Each point is reached from the start by the listed moves, each made once or not at all, plus a little noise. Say if it took an odd or an even number of moves. Then give how often each move was made.

Moves:
(1): 0.69, -0.48, 1.86, 0.77
(2): -0.34, 0.69, 0.72, -1.71
Start: -0.38, -0.13, 2.23, -2.54
Points:
-0.08, 0.00, 4.82, -3.39 => even (1, 1)
-0.23, 0.05, 2.01, -2.69 => even (0, 0)

Moves:
(1): -0.19, -0.09, -0.20, 1.07, 1.09, 0.46, 0.20, 0.99
(2): 1.31, 0.89, -0.11, 1.59, -0.09, -0.24, -0.62, 0.68
(3): -0.98, 1.22, 1.23, 1.02, -0.60, 1.53, 2.01, -1.30
(4): 0.21, -0.66, 1.32, 1.17, -1.63, 0.41, 1.35, 1.21
(5): -1.68, -0.59, -1.85, 0.54, -1.73, 0.80, 0.92, -0.05
(6): -0.23, 0.63, -1.07, -1.53, -1.01, 2.11, 0.49, 0.99
(7): 0.20, 0.44, -0.26, -0.18, 0.28, -1.33, 1.27, 0.30
(8): -1.47, 1.11, 0.48, -1.05, -0.32, 0.46, -1.55, 1.94
Start: -0.53, 0.01, -0.86, -0.31, -0.21, 1.56, 0.65, -0.71
Points:
-2.34, 1.66, -2.41, 1.41, -3.74, 4.26, 2.57, 5.27 => odd (1, 1, 0, 1, 1, 1, 1, 1)
-2.49, 1.00, -2.04, 0.29, -4.99, 4.92, 1.03, 4.00 => odd (0, 1, 0, 1, 1, 1, 0, 1)
-3.35, 0.59, -1.70, 2.28, -1.44, 4.35, 3.84, -1.02 => odd (1, 0, 1, 0, 1, 0, 0, 0)
-0.01, 1.39, 1.36, 4.43, -1.45, 3.79, 3.69, 0.86 => even (1, 1, 1, 1, 0, 0, 0, 0)

Moves:
(1): 0.32, 0.34, 0.16, -0.23, -0.93, 0.47, -0.04, 0.33, 1.14, -0.43, -0.64, -0.64, 0.72, 0.30, -0.38, 0.41, -0.78
(2): 0.19, -1.04, 0.98, 0.92, 0.28, 0.51, -0.72, -1.08, -0.85, 0.88, -0.69, 1.00, 0.24, 0.37, 0.02, 1.35, -0.59
(3): -0.14, 0.69, -0.48, -1.69, -1.81, -0.12, -1.62, -0.77, 1.96, 1.74, 0.93, -1.20, 1.24, -2.17, -0.25, 1.79, 1.13
(4): -0.43, -0.53, -0.17, 0.15, 2.59, 0.84, -0.87, 0.39, 1.38, 0.58, 0.53, 0.01, -0.97, -1.38, -0.70, 0.90, -1.57
(5): 2.78, 0.42, 0.74, 0.43, -0.42, -0.39, 1.41, -0.64, 2.51, 1.29, 0.64, 0.19, 1.86, -0.47, -1.78, -2.63, -0.41
(6): 2.04, 0.47, -0.11, -1.57, 0.12, -2.63, 1.86, -0.36, -1.21, -0.49, 0.62, -0.17, 1.24, -0.21, -0.66, -1.67, -0.78
(7): 0.91, -0.48, -0.89, 0.39, 0.45, 1.00, 0.13, 1.13, 0.97, 1.25, 1.13, 1.55, -1.78, 1.20, -2.14, 0.03, -0.79
(8): 0.05, -0.26, 0.45, -0.73, -0.73, -0.07, 0.91, 0.24, 1.08, 1.08, 0.57, 0.79, 0.18, -0.53, -2.16, -1.09, -1.32
(9): -1.19, -0.40, -1.08, 1.47, -0.99, 0.56, -0.06, 1.45, 0.61, 1.45, 0.44, -0.21, -0.80, -0.67, 1.57, 2.72, 0.45
(10): 0.01, -0.34, -0.87, -0.14, -0.38, -0.80, -0.50, 0.10, -3.48, -3.88, 0.19, -0.29, 0.86, -1.61, 0.81, -0.22, 2.35
(11): 0.47, 0.09, -0.36, 0.08, 1.21, -0.62, 1.59, -0.51, 0.03, -1.83, 0.67, 1.19, 0.86, 1.00, -0.29, -1.04, 0.92
(12): -0.92, 0.21, -0.95, 0.52, 0.73, -0.37, -0.61, -0.59, -2.91, 0.13, -0.22, 0.38, 0.86, -0.74, 0.74, -0.10, 0.43
(13): -1.22, -2.95, 0.14, 1.29, 1.08, 0.09, -0.08, -0.49, 0.27, 0.52, 0.31, 0.17, -2.25, 2.38, 0.24, -1.29, -1.39
(14): -0.13, 0.09, 1.16, 0.64, 0.20, -0.64, -0.76, 1.07, 0.35, 0.11, 0.44, 0.35, 0.11, 0.46, 0.30, -0.60, -0.76
Start: -0.05, 1.00, -0.11, 0.20, 0.41, 1.20, 0.35, 0.07, 1.15, 0.83, 0.03, -0.18, -0.53, 1.51, 0.06, -0.22, -1.72
Points:
2.69, 0.20, 0.00, 2.19, 0.88, 2.75, -0.56, 1.35, 9.26, 5.90, 3.48, 1.91, 0.89, 0.08, -3.48, 2.89, -4.27 => odd (1, 1, 1, 1, 1, 0, 1, 0, 1, 0, 1, 0, 0, 1)
1.06, -3.49, -0.06, 2.69, 1.84, -0.61, 3.29, 1.48, 2.32, 3.78, 3.54, 4.41, -2.71, 5.46, -2.89, -1.84, -6.02 => even (0, 1, 0, 0, 0, 1, 1, 1, 1, 0, 1, 0, 1, 1)
0.20, 1.06, 0.41, 0.37, -0.33, 0.21, -0.83, 1.72, -0.84, -3.15, -0.08, -0.58, 1.05, 0.60, 0.77, -0.72, -1.03 => odd (1, 0, 0, 0, 0, 0, 0, 0, 0, 1, 0, 0, 0, 1)
0.12, -3.00, -1.35, -0.30, 0.83, -0.65, 0.91, -0.75, 1.92, 0.36, 2.90, 0.52, 0.74, -1.06, -1.56, 1.58, -3.08 => even (1, 1, 1, 1, 0, 1, 0, 1, 1, 1, 1, 0, 1, 0)
3.42, 0.07, -0.56, 0.04, 4.12, 0.91, 2.28, -0.04, 2.59, 0.80, 1.58, 2.72, -0.23, 2.96, -4.20, -0.33, -5.33 => even (1, 1, 0, 1, 0, 1, 1, 0, 0, 0, 1, 0, 0, 0)
3.28, -0.33, -0.36, 3.14, 3.24, -0.05, 0.85, 1.49, 2.17, 6.11, 2.70, 2.82, 0.38, -0.15, -2.68, -0.09, -5.70 => even (0, 1, 0, 1, 1, 1, 1, 0, 1, 0, 0, 1, 0, 1)
-1.67, -2.98, -1.76, 3.19, 2.64, 3.93, -0.33, 2.93, 5.40, 4.30, 1.72, 0.73, -5.80, 3.46, -1.28, 2.36, -5.93 => odd (1, 0, 0, 1, 0, 0, 1, 0, 1, 0, 0, 0, 1, 0)
3.78, 1.63, -2.62, -0.58, 0.52, -1.46, 1.77, 2.19, 3.61, 1.75, 5.28, 1.81, 3.71, -3.32, -4.72, -1.79, -2.86 => even (1, 0, 1, 1, 1, 1, 1, 1, 1, 1, 1, 1, 0, 1)
